Each row of a before or after table is a point. The points were changed in one or more steps. Then noise was added and the rows were shuffled. The steps act on columns, c1 being the first. Name the steps. A step turns or swaps two columns, mirrors them in a line or flattens them onto one, adds a multiple of one to another, or multiplies or shifts one. Angles are multiples of 10 degrees, from the lower column toward the higher: turns from -170 to 170, lines from 10 to 170 but not 90. Use the fewest steps. Two steps may share a column if one is a turn and the other turns, adds or multiplies; they go together, in the order done. Otherwise the lowest column goes first.

Before, 14 rows:
[[-0.33  0.04]
 [ 0.22  0.06]
 [ 0.09  0.19]
 [-0.05  0.02]
 [-0.69  0.42]
 [-0.11 -0.06]
 [-0.11 -0.06]
 [-0.60 -0.28]
 [-0.02  0.44]
 [-0.34  0.47]
 [-0.08 -0.01]
 [-0.07  0.35]
 [-0.35  0.13]
 [-0.37 -0.07]]
After, 14 rows:
[[-0.05  0.27]
 [ 0.27  0.24]
 [-0.06 -0.25]
 [-0.39  0.22]
 [-0.02 -0.16]
 [-0.05 -0.07]
 [ 0.22  0.17]
 [ 0.38  0.00]
 [ 0.53 -0.14]
 [ 0.20 -0.27]
 [ 0.21 -0.21]
 [-0.31 -0.49]
 [ 0.19 -0.27]
 [ 0.25 -0.17]]
Steps: shift c1 by 0.30; shift c2 by -0.20

Before, 8 rows:
[[-0.06  0.22  0.14  0.13  0.31 -0.28]
 [ 0.30 -0.46  0.27  0.33  0.11 -0.10]
 [ 0.28 -0.72 -0.05 -0.15  0.39  0.12]
 [ 0.03  0.25  0.22 -0.18  0.14  0.33]
 [ 0.02  0.17  0.15  0.26 -0.09  0.17]
 [ 0.02  0.05  0.24 -0.17 -0.05 -0.23]
 [-0.64  0.11  0.12  0.05  0.31  0.34]
 [ 0.13  0.01 -0.14  0.00 -0.36  0.23]]
After:
[[ 0.59 -0.48  0.25 -0.34  0.13 -0.15]
 [ 0.25  0.02 -0.15  0.13 -0.37 -0.16]
 [-0.14  0.27  0.17 -0.26  0.32  0.14]
 [ 0.05  0.16  0.16 -0.08 -0.07 -0.31]
 [-1.29  0.10  0.11  0.18  0.31 -0.26]
 [ 0.03  0.05  0.23 -0.04 -0.06  0.26]
 [ 0.07  0.27  0.25  0.35  0.12 -0.15]
 [ 0.55 -0.72 -0.04  0.18  0.41  0.04]]
Steps: multiply c1 by 2; turn c4 and c6 by -140 degrees

Before, 8 rows:
[[ 0.16 -0.38  0.11 -0.13 -0.24 -0.27  0.15  0.07  0.35 -0.42  0.22]
 [-0.25 -0.19  0.09 -0.27 -0.05  0.10  0.16 -0.25 -0.13  0.44 -0.51]
 [ 0.17  0.04 -0.17 -0.03  0.14  0.14  0.16 -0.19  0.27  0.19  0.12]
 [-0.04 -0.25  0.08 -0.54  0.26  0.03 -0.32 -0.45  0.27  0.90 -0.04]
 [-0.37  0.02 -0.05 -0.17  0.44  0.27 -0.08  0.17 -0.10  0.01 -0.05]
 [-0.01  0.04  0.00 -0.34 -0.31  0.52 -0.24 -0.51  0.24  0.47 -0.43]
 [ 0.13  0.17  0.27 -0.31  0.17 -0.21  0.01 -0.24  0.20 -0.46  0.17]
 [-0.19  0.16 -0.07 -0.42  0.69 -0.18 -0.07  0.39  0.06 -0.02 -0.31]]
After:
[[ 0.18  0.05 -0.15  0.10  0.14  0.20 -0.22 -0.18  0.26  0.19  0.07]
 [-0.24 -0.19  0.08 -0.52 -0.02  0.06 -0.16 -0.23 -0.13  0.45  0.19]
 [-0.02  0.06 -0.01 -0.47 -0.32 -0.77 -0.35 -0.51  0.22  0.47  0.25]
 [ 0.15 -0.35  0.12  0.19 -0.21  0.02  0.16  0.06  0.36 -0.42  0.16]
 [-0.05 -0.24  0.06 -0.13  0.24 -0.05  0.12 -0.45  0.30  0.93  0.53]
 [-0.36  0.02 -0.05 -0.09  0.44  0.25 -0.18  0.16 -0.07  0.00  0.17]
 [-0.20  0.18 -0.07 -0.36  0.68  0.72  0.21  0.41  0.08 -0.01  0.38]
 [ 0.14  0.16  0.27  0.11  0.17  0.27  0.18 -0.24  0.21 -0.43  0.35]]
Steps: turn c4 and c11 by -80 degrees; turn c6 and c7 by -120 degrees; add 1 times c5 to c6
